Each point is reached from the start by the listed moves, each made 0, 1 or 2 times, or once backwards (-1), plus a little noise. Say if it took an odd or an even number of moves. Then give how often each move was made.
(in the rows, 128 means zero)

Moves:
(1): [123  94 135]
(2): [177 123 106]
(3): [135 126 163]
Start: [134 126 116]
Points:
[242  76 146] -> odd (1, 2, 2)
[ 92 165 131] -> even (-1, -1, 0)
[ 81  61 188] -> even (2, -1, 1)
[ 79  95 144] -> even (1, -1, 0)
[167  88  66] -> odd (1, 1, -1)

Moves:
(1): [144 147 123 130 100 129 117  98 131 113 139]
(2): [131 137 146 125 140 121 123 119 128 134 113]
(3): [136 115 150 125 125 118 130 139 131 126 115]
(4): [131 120 129 134 137 123 113 130 110 124 132]
(5): [139 124 125 119 144 125 120 145 134 115 129]
(6): [120 121 125 125 130 150 123 120 129 146 134]
(7): [123 129 128 137 134 125 132 129 144 137 134]
(8): [147 126 124 142 141 143 135 150 119 121 144]
Start: [130 131 146 141 113 131 123 139 127 116 133]
Points:
[150 120 190 132  95  94 145 167 148  97  95] -> even (0, 0, 2, -1, 0, -1, 0, 0)
[160 195 149 156 101 123  76  54 128 107 147] -> odd (2, 2, -1, 1, 0, 0, 1, 0)
[163  68 167 177 163 142 146 249 109 111 148] -> even (-1, -1, 2, 1, 0, 0, 1, 2)

Moves:
(1): [135 133 127 129 141 143 111 133 120 112 126 130]
(2): [121 142 105 151 110 122 117 139 131  89 114 130]
(3): [129 121 137 133 121 115 148 131 127 152 119 115]
(4): [132 141 115 145 122 128 108 119 146 135 138 127]
(5): [126 132 112 128 138 140 121 129 128 115 136 124]
(6): [147 134 128 132 127 141 131 119 119 138 146 116]
(7): [115 143 138 124 116 129 133 132 138 137 114 145]
(8): [125 120 130 125 132 145 123 132 132 109 128 133]
(9): [131 119 124 110 120 126 135 134 113 126 121 106]
(10): [135 129 102 140 126 125 127 124 117 124 117 125]
(11): [122 144 134 153 126 122 110 100 142 143 143 129]
(12): [137 136 122 135 131 122 122 117 137 129 131 122]
Start: [122 125 117 121 130 115 129 140 127 112 123 133]
Points:
[177 168   7 222 115 153  56 108  67  20 136  41] -> even (2, 2, 1, 0, 1, 2, -1, 1, 2, 2, 2, 0)
[ 42 184 102 186  72 111 104 168 198  69  81 164] -> even (0, 2, 2, 1, 2, -1, 2, 1, 0, -1, 1, -1)
[128 116 166 138 117  85 155  87 117 178 170  75] -> odd (-1, 0, 1, -1, 0, 1, -1, 0, 1, -1, 2, 0)
[156 179  98 155 130 177 110 121 165 126 143 109] -> even (1, 0, 2, 1, 2, 2, 2, 2, 0, 0, 0, 2)
[159 127 136  71 113 162 125 119 108 156 157 102] -> even (0, -1, -1, 1, -1, 2, 1, 1, 2, 0, 0, 0)
[197 149  98 116 162 135 155 119  85 159 121 125] -> odd (1, -1, 0, -1, 0, 2, 1, -1, -1, 2, -1, 2)
[143 159  90 112 131 199  75  95 131 134 205  96] -> even (0, -1, -1, 2, 2, 2, 1, 1, 2, 0, 1, -1)
